Every row gives one point. Each copy is the shape, with its points in the same order, turned, moved and blurred by noise. Some copies are also mirrored. Which?

Shape:
-.35,.13,.09
-.16,.30,-.29
-.22,-.21,.24
-.34,-.24,-.12
-.34,-.32,-.29
-.20,-.24,-.30
-.07,.34,-.27
.37,.22,.45
.31,.38,.44
Copy 1, 9 rows:
-.29,-.20,.06
-.27,.09,-.23
.03,-.43,.17
-.04,-.43,-.21
-.02,-.45,-.40
.01,-.33,-.35
-.23,.18,-.22
.24,.25,.48
.07,.32,.50
Copy 1 is: only turned
Copy 2:
-.19,.17,-.29
.18,.30,-.09
-.36,-.16,-.26
-.01,-.17,-.40
.15,-.26,-.42
.18,-.23,-.26
.18,.31,.01
-.51,.07,.45
-.50,.24,.43
Copy 2 is: only turned
Copy 3:
-.37,.01,.01
-.18,-.02,-.33
-.25,-.04,.36
-.22,-.39,.10
-.17,-.52,.04
-.05,-.42,-.04
-.11,.08,-.34
.04,.62,.32
-.07,.62,.22
Copy 3 is: only turned

Shape, 10 rows:
.10,.13,-.47,.11,-.04,-.18
-.26,-.32,-.29,.20,-.32,.01
-.08,.33,.14,-.07,-.30,.00
-.11,.03,-.52,-.15,-.28,-.07
-.05,.31,.40,-.10,-.14,.36
-.03,-.06,.01,-.47,.19,.24
-.15,-.02,.25,.33,.36,.08
.67,.06,-.01,-.28,-.11,-.45
.30,-.25,.43,.20,.16,.50
.60,-.27,.04,-.61,.30,-.13
Copy 1 (10 x 6):
.08,.13,-.21,.42,-.18,.04
-.40,.27,.11,.26,-.28,.14
.05,.42,-.02,-.10,.06,-.32
-.07,.45,-.26,.32,-.26,.17
.10,.37,.21,-.31,.39,-.23
.00,.14,-.21,-.37,.23,.30
-.19,-.27,.19,.04,.35,-.19
.60,-.07,-.23,-.14,-.49,-.10
.09,-.20,.63,-.24,.28,.15
.46,-.28,-.28,-.53,-.20,.39
Copy 1 is: only turned
Copy 2 (10 x 6):
-.13,.35,.09,.30,-.28,-.13
.19,-.15,-.04,.36,-.49,-.11
-.05,-.08,.45,.05,.04,-.06
-.08,.24,.25,.13,-.52,-.04
-.21,-.36,.30,-.04,.31,.20
-.22,-.07,-.08,-.34,-.06,.25
-.16,-.22,-.25,.23,.28,-.27
.22,.78,.21,-.06,.25,.13
-.07,-.27,-.30,.22,.45,.44
.11,.62,-.28,-.49,.19,.43
Copy 2 is: only turned
Copy 3:
.38,.17,-.13,-.13,.16,-.35
.06,.03,-.30,.06,-.27,-.74
.11,.29,-.03,.30,-.16,-.04
.27,.48,-.35,-.08,-.10,-.42
-.10,.15,-.07,.31,-.24,.37
-.38,.25,-.09,-.30,-.14,.07
-.20,-.36,-.01,.29,.13,-.08
.39,.32,.67,-.24,.05,-.20
-.15,-.49,.20,-.09,-.57,.21
-.14,.19,.63,-.69,-.01,-.06
Copy 3 is: only turned

Shape (14 x 8):
.21,.18,-.04,-.47,.18,-.18,-.19,.46
.05,-.01,-.07,-.10,.11,-.53,-.20,.51
.29,-.21,-.25,-.13,.10,-.32,-.02,-.30
-.33,.09,.12,.28,-.20,.24,-.38,-.23
-.47,-.54,.31,.11,-.66,.11,.19,-.18
-.18,.16,.66,.47,-.38,.32,.10,-.17
.18,-.13,-.50,-.19,.38,-.10,-.10,.19
.16,.06,.36,-.12,.22,-.32,-.17,.32
.39,-.25,-.19,-.28,.12,.00,-.25,.19
.42,.16,-.18,.46,.04,.11,-.19,.21
-.01,-.24,-.07,.04,-.03,-.17,.38,.04
-.34,-.01,.15,-.03,-.52,-.01,.51,-.16
-.02,.02,.25,.26,-.43,.29,-.22,-.03
.31,.37,.10,.28,-.35,-.05,-.36,.10
Copy 1 (14 x 8):
-.17,.01,.44,-.51,.11,-.31,.00,.34
-.44,-.17,.12,-.25,.08,-.48,-.26,.30
.08,-.23,-.26,-.44,.07,-.09,-.13,-.24
-.12,.46,-.24,.36,.18,.08,.18,-.09
-.22,.00,-.13,.60,-.61,.08,.19,-.47
.19,.63,-.24,.60,-.43,-.04,-.07,.12
-.01,-.50,.08,-.42,.40,.00,.00,.21
-.11,.18,.32,-.18,.00,-.37,-.36,.20
-.16,-.20,.22,-.44,.11,.15,-.11,.06
-.07,.11,-.33,-.11,.17,.23,-.27,.62
.12,-.34,-.14,.03,-.34,-.11,.00,.01
.05,.08,-.21,.29,-.64,-.29,.46,-.04
-.20,.45,-.17,.30,-.22,.21,.01,.08
-.24,.49,-.36,-.19,-.05,.04,-.13,.41
Copy 1 is: only turned
Copy 2:
.06,-.13,-.16,-.64,-.37,.05,-.30,.02
-.07,.02,.06,-.40,-.62,.35,-.24,-.15
.43,-.19,.03,-.09,-.03,.32,.12,-.26
-.02,-.08,.34,.50,-.12,-.17,-.52,.08
.12,-.27,.74,.52,-.19,.26,-.03,.65
.13,.35,.78,.36,.19,-.08,-.49,.41
-.11,-.22,-.40,-.21,-.09,.28,-.09,-.39
.07,.06,.32,-.58,-.24,.13,-.50,-.16
.11,-.30,-.22,-.20,-.13,.38,-.37,.00
-.04,.50,-.20,.09,.08,.28,-.47,-.11
-.04,-.05,.21,-.07,.02,.32,.19,.12
.11,-.03,.60,.18,-.01,-.10,.20,.54
.17,.10,.29,.33,-.16,.07,-.52,.32
.26,.48,.06,.08,-.41,.03,-.56,.14
Copy 2 is: mirrored

Shape:
-.10,.39,.09,.20,.46,-.02,.28,-.10,.13,.07,-.06
-.45,-.03,-.41,-.36,-.19,.35,.02,-.35,-.54,-.12,-.34
-.22,.02,.06,.14,.03,.25,.00,.06,-.53,.20,-.40
-.24,-.34,.11,-.44,.22,-.02,-.19,-.51,.17,-.22,-.11
-.13,.38,-.06,.40,-.19,.45,.23,.31,.14,.04,-.08
.30,-.05,.32,.24,-.25,.37,.08,-.51,.01,.15,-.53
.23,-.41,.33,.24,.34,.08,.14,.16,-.39,-.23,.32
.13,.16,-.50,-.50,.47,-.10,-.15,-.39,.33,.48,-.16
-.37,-.07,-.27,.37,.28,-.06,-.23,-.35,.20,.34,-.29
-.39,.46,-.19,.02,.06,-.16,-.32,-.47,-.06,-.31,-.29
.16,-.05,-.37,-.16,-.02,.41,-.26,.21,.12,.51,.03
.32,-.31,-.13,-.26,-.31,-.21,.22,-.33,-.34,.21,.03
-.06,-.06,.41,.26,.01,.34,.00,.35,.01,.44,.23
-.31,-.02,.00,.11,-.24,-.11,-.26,.09,.33,.20,-.35
.45,-.41,.15,-.45,.28,.34,.17,-.06,.04,-.32,-.18
Copy 1 (15 x 11):
-.02,.24,-.25,-.37,.39,-.40,.14,.36,-.06,.24,.11
-.32,-.19,.73,-.26,-.23,-.38,.03,-.04,-.41,-.18,-.07
-.12,-.02,.23,-.35,.15,-.30,-.41,.13,-.73,-.05,.20
-.58,-.02,.20,-.24,.13,.22,.15,-.04,.14,.27,-.09
.16,.35,-.22,.03,-.23,-.54,-.36,.46,-.19,-.08,.38
-.37,-.50,-.39,-.48,-.22,-.12,-.44,.24,-.04,-.19,.16
-.08,.20,-.30,-.11,.57,.04,.05,-.36,-.32,-.43,.51
.02,-.28,.04,-.12,.14,-.11,.28,.11,.00,.76,-.53
-.47,-.20,-.14,-.09,.12,-.40,.09,.19,-.20,.68,.24
-.60,.05,.44,-.16,.35,-.67,-.22,.18,.23,.18,.02
.30,.02,-.08,.30,-.26,-.09,-.18,-.15,-.42,.42,-.06
.24,-.58,.29,-.37,.15,.14,.05,-.22,-.04,-.02,.29
.15,.33,-.41,-.20,-.08,.00,-.35,-.12,-.50,.20,.48
-.13,.05,.18,.11,-.06,-.19,-.38,.34,-.06,.47,.50
-.19,-.07,-.16,-.06,.10,.52,.14,.08,-.13,-.43,-.16
Copy 1 is: mirrored
Copy 2, 15 rows:
.07,.36,.00,.08,.39,.05,.28,-.06,-.35,.47,-.29
-.26,.51,-.25,-.62,-.39,.19,.02,.05,-.14,-.30,-.23
-.55,.31,-.34,.03,-.18,-.14,.07,.04,-.07,.09,-.40
.10,.02,-.07,-.83,.43,-.02,.20,-.05,.19,-.03,-.11
-.04,.20,.30,.42,-.39,-.01,.03,-.36,-.20,.32,-.30
-.32,.22,-.18,-.14,.07,-.60,.27,-.63,-.34,-.15,.06
-.40,.31,.20,.30,.55,.11,.11,.02,.47,.00,-.01
.56,-.16,-.52,-.26,.25,.15,.21,.09,-.48,-.16,-.21
-.13,-.25,-.18,-.20,-.04,.11,.67,.08,-.36,.25,-.22
-.20,.05,.03,-.65,.09,.19,-.15,-.05,-.60,.38,-.23
.20,-.28,-.34,.26,-.23,.05,.05,-.17,.05,-.22,-.24
-.09,.31,-.31,-.09,.00,-.05,.05,.12,.01,-.29,.56
-.05,.02,-.16,.51,-.03,-.01,.16,-.41,.40,.39,-.21
.04,-.34,-.05,-.22,-.28,-.28,.08,-.04,-.13,.41,-.13
.18,.33,.10,-.08,.46,-.32,-.04,-.09,.31,-.52,-.18
Copy 2 is: mirrored
